Rows are points. To make a cloud, some directions were put in groups of two or more. Within a group, all points are equally far from the middle, so they leave a hole (a ring in 2 directions, a hollow ball in 3). The other directions are filled evenly. Then the cloud was stretched, turned, moved and blurred a little. Count the holes, and give their numbers of directions, smallest first.

Cloud, 22 rows:
[[-29 -51  -4]
 [ -5 -45  43]
 [ 27 -52 -12]
 [-19 -46  35]
 [-15 -51 -24]
 [ 25 -49  33]
 [-45  12  26]
 [ 36 -33 -27]
 [  5 -43 -38]
 [-38 -41  17]
 [ 33   6  53]
 [-20 -53  20]
 [-27  38  27]
 [-14  -3  57]
 [ 35  29  35]
 [-42 -35 -13]
 [-15  46 -15]
 [ 13  10  60]
 [ 37 -46 -12]
 [ 52   4 -12]
 [-42  19  27]
 [  7  44  33]]
Holes: 1 (3)

Cloud:
[[-38 -26  13   7]
 [ 15 -30 -15 -15]
 [ 10   5 -22 -27]
 [-21  34  31 -14]
 [ -7  35 -37   5]
 [ 30  12 -11 -11]
 [ -2  26 -10  18]
 [ -3 -13 -12 -36]
 [  7 -32 -32  14]
 [  3  -4  10  30]
 [-28  30  24 -22]
 [  5  60   8  11]
 [ -7 -32  38 -20]
 [-45 -19   6 -21]
 [ 26  15 -11 -20]
 [-40 -30   4 -28]
 [-21 -34   1 -33]
 [-31  30  15 -40]
 [ -1  -3 -43  -1]
 [ 11 -36  -1 -24]
 [-10  -5  45   0]
 [  4 -25  34 -28]
 [-25 -30  29  -9]
 [-44   7   9 -18]
 [ 30 -27  15 -21]
 [-21  53  25 -11]
 [ -3  17 -17 -44]
 [ -6   4  31 -35]
 [-11 -17   7 -37]
 [ -4 -17  -5 -36]
 [-48  32   3 -32]]
Holes: 1 (2)

Cloud:
[[ 20  -6  -2  14  -3 -19]
 [  0 -32  26  -7   9   0]
 [ -5 -16  21  18   9 -29]
 [-17 -31   7   9 -23   3]
 [ 17  -2  25  14  27  11]
 [ 33 -18  17 -16   3 -26]
 [ 19 -38  23 -14  45 -16]
 [ -7  -2  -1 -28   9 -24]
 [-20  18   5  -4 -16  -8]
 [  8   3  22   9   5 -28]
 [ 25  -9  15  -3  19   8]
 [  3 -28  46   5   5  -1]
 [-16   9  -5  -8   0 -10]
 [  9   2  32   9  60   9]
 [ 28 -12   0 -10   1  -2]
 [-35 -11   2  10 -10  16]
 [ 29  -1  26   2  16  -6]
 [  4 -16  12  11  19 -15]
 [  2   8   3 -14 -14 -22]
 [-13 -19 -30 -17  13  -1]
 [  3 -16  -6  -8 -29   3]
 [ 29 -15  17 -13  -5 -25]
 [ 39 -53  -8 -24  19   5]
 [-26 -12 -36  19  12  23]
 [ 12 -19  -6 -37 -34  11]
 [  3  -8  21   7 -19   9]
 [ -2 -31 -13   0 -11  31]
 [ 16   4  21   0   5  -5]
 [ 11 -24 -27 -15  -9  -7]
 [ 28 -43  14 -14  31 -18]
 [  9 -20 -24  -2  -2  -1]
 [ 11 -32  37   2   8  -4]
 [ -6 -11  -2  23   7  11]
 [ 22  -4 -23 -29 -10  -5]
 [ -1 -15  18 -19  30   7]
 [ -5 -29  -3  -7  32  21]
 [ 32  12  21   6   5   5]
 [ 12 -17  11  10  38 -16]
 [-12 -39   1 -22  17 -11]
 [  2  -5  25  16  30 -13]
 [ -4 -19 -24   9 -15 -20]
 [ -2 -16 -16  -8  -8 -16]
 [ -6  14 -13  -2  -4 -21]
 [-15 -14   4  22  27  -6]
 [ 11 -29  28   5 -12  -1]
 [-10   3   8 -22   6 -10]
 [-19 -23   8  10  13  15]
 [ -2  14   4  -1  11   8]
 [  3 -13  -8  -9  41  28]
 [  0   1 -20 -18 -10  32]
 [  2 -30  25  18  20  -9]
 [ 49 -39  -1 -22  -4 -17]
 [ -7 -14 -12  23  29   7]
 [ 13 -49  -9 -16  22   5]
 [-21  18  -4  29 -23   9]
 [ -8 -31  14  -1   9 -20]]
Holes: 0

Cloud:
[[ -3   4 -25 -43  -8  12  13  -9  -4]
 [-38 -22  -8  -9 -32   5  -6   0  -4]
 [  2  14 -12 -14   4 -24 -13  26  26]
 [ 29   3   3  47 -19   0   6 -11  -3]
 [  3  13   1 -17  20 -12 -29 -32  17]
 [  0  15 -36 -39  -2  11  12  12   5]
 [-55   3  12  -7  16 -13  -9   9  -8]
 [  5  -6   8   2  31  14  24 -35  22]
 [  1 -24 -14  -6 -32   5  24  33   2]
 [ 31  -3  -1  17  -3  21 -10  11   1]
 [-36 -19 -17   6  16   5 -21  -2  14]
 [ -4 -17  -8  -1 -43  -1 -10  -4  31]
 [ -6 -24   8  -7 -15   1   9   4  52]
 [ 14 -21 -25 -21 -10  12  -1  26 -20]
 [-28   3   7   6 -25  -3   4  -9 -27]
 [ 29  -4  -5  18  -7  29 -11 -13  -1]
 [ -9 -19  -6   5  -3  22  24   3 -21]
 [ 10 -15  17 -18  -6 -11   5 -46  31]
 [-19  13 -28   2  -8  20  -8  -4  10]
 [ 15  10  12   4  -2  14   8 -15 -25]
 [-15 -26  10 -42  20  -1 -39 -30  12]
 [-14  -7  25 -29   5  11  25   0  16]
 [ 21 -21  23 -19  18   9 -23 -44  39]
 [  3 -23   7 -18  -7  -8 -10 -51  14]
 [-39  10   5 -10  29 -10  -5 -21  -2]
 [ -9   8   1  32  -1  12  29 -22  11]
 [-37  -3  11 -16 -13 -24  -1 -10  15]
 [-27 -16  -6  -7  22  -3   5  17  33]
 [ -2  -9   0  40   5   9 -21 -23  15]
 [ -6  12  31  23 -28  -4  -3  14   6]
 [ -4 -16  31  -9  -5   0 -15  23 -13]
 [-20 -26 -23 -56   2  -6   5  19  24]
 [-23 -22  -1   5  22   3 -26 -32  -8]
 [ 15   3  21 -28   6 -11 -27 -14  34]
 [  1 -11 -19 -16 -22  26 -19  -1  24]
 [-10  -1   3  19 -11  14 -33  -7 -10]
 [-38 -24   9 -47  17   1 -32  18  -5]
 [ -9 -26  31 -35   8  -8  -5   2 -15]
 [ 27   2 -31 -10 -18  10  17   6  33]
 [ -5  11  -1   6  14 -14   8 -40   5]
 [-15  -1  -6 -11  25  -6  -6  42  -6]
 [ 14  20  21  44 -18   8   7 -14  12]
 [-12  11  20  18   1  20 -12  11  -4]
 [-48   4 -10 -12  -8  -8 -13  52 -21]
 [  1  15 -25  -4 -17   0 -14 -22   4]
 [-15  -2  30 -36  12 -16   2 -22  19]
 [-10 -24   3   2  -5 -19 -26 -12 -27]
 [-15  -9   3 -60   3 -12 -38   3   9]
 [-12 -17   1 -37  35   4 -42 -23   4]
 [ -1  -1  27 -10  35  -6   5 -19 -11]
 [-31   7  22 -12  32  -3  -7 -19  22]
 [ -4  -9  23 -12  24   9 -41 -11  10]
 [-34   2   4  11   0 -18   1  39 -23]
 [-30  16  13   5 -27   6  -3  17   5]
 [ 15  -7  -4  23   9  11   8 -51  10]
 [ 23   6  14  -4  12 -21   4   4  -2]
 [ -9 -25  25 -43  -6 -12   0  -2  27]
 [ 41 -25   4   3  -9  29  -6 -30  11]
 [-20   8  39 -17  17  -9  -6 -14   0]
 [ 28   2   9 -14  -2   5 -27   8  28]
 [-30  -2 -19 -12 -21  -2   8  49 -32]
 [  2 -13  -8 -38  14 -13  20 -28   9]
 [  3 -32 -19  14 -10   5 -25 -18  10]
 [-24   1 -21   8  -6 -22  -7  34  22]
 [ 26 -25  20  -3  -2   0  30 -25  15]
 [  5 -34  -1 -14 -35   5  16  21   9]
 [ 31  -9  14 -14   7 -13 -26  -5  24]
 [-14  17  -6  12  -6 -12  20 -16  32]
 [-30  -9 -15 -15 -28 -23  16   5   6]
 [  1  11  -8 -50   0 -21  -1  27  16]
 [  2 -43   9  -4 -19  10   3   8  28]
 [-21 -38 -17   6  11   9 -11  -4   2]
 [-40 -21  -9 -16 -26  -8 -15  -5   8]
 [-20  -7  13   2  13   9   0 -23  47]
 [ -5  20  21   0  -6   0 -25 -15   8]
 [ 30 -22  13  15 -15  21  -2 -49  28]
 [ 22 -38 -20 -20 -13  -2  -4 -10  28]
 [-48  -6   7 -17  28  -8   6   0   6]
 [-30  19 -18 -14  33  -7 -21   6   2]
 [-25  -2  16  25 -30  -6 -16  23   9]
 [-14 -10  26 -31  -3  -3 -18  26  23]
 [ 13  15  20  20   1 -17   9  12  -6]
 [ 17  19  -8  -9  13 -13 -25 -13  17]
 [ 10   5  -3 -35   7 -10 -36 -17  -6]
 [  6   1   6 -50   0 -21 -11  10  29]
 [-28 -13  -8 -35  26  -3  -7  32  26]
 [ 24  21   4  20   3  -1  10   4 -12]
 [-17   2   6  -8 -21 -12 -10  -2 -38]
 [ 11  27  -8  22   2  20   4  -7   5]
 [  6  -8   0  16  -3  12  43  -7   7]
 [-12   2  26  20 -34 -11  -2  -8  -7]
 [  2  12  -9  -2  16  28 -15   2  -3]
 [ 18  10  16  -5  23 -20   8 -22  20]]
Holes: 2 (3, 6)
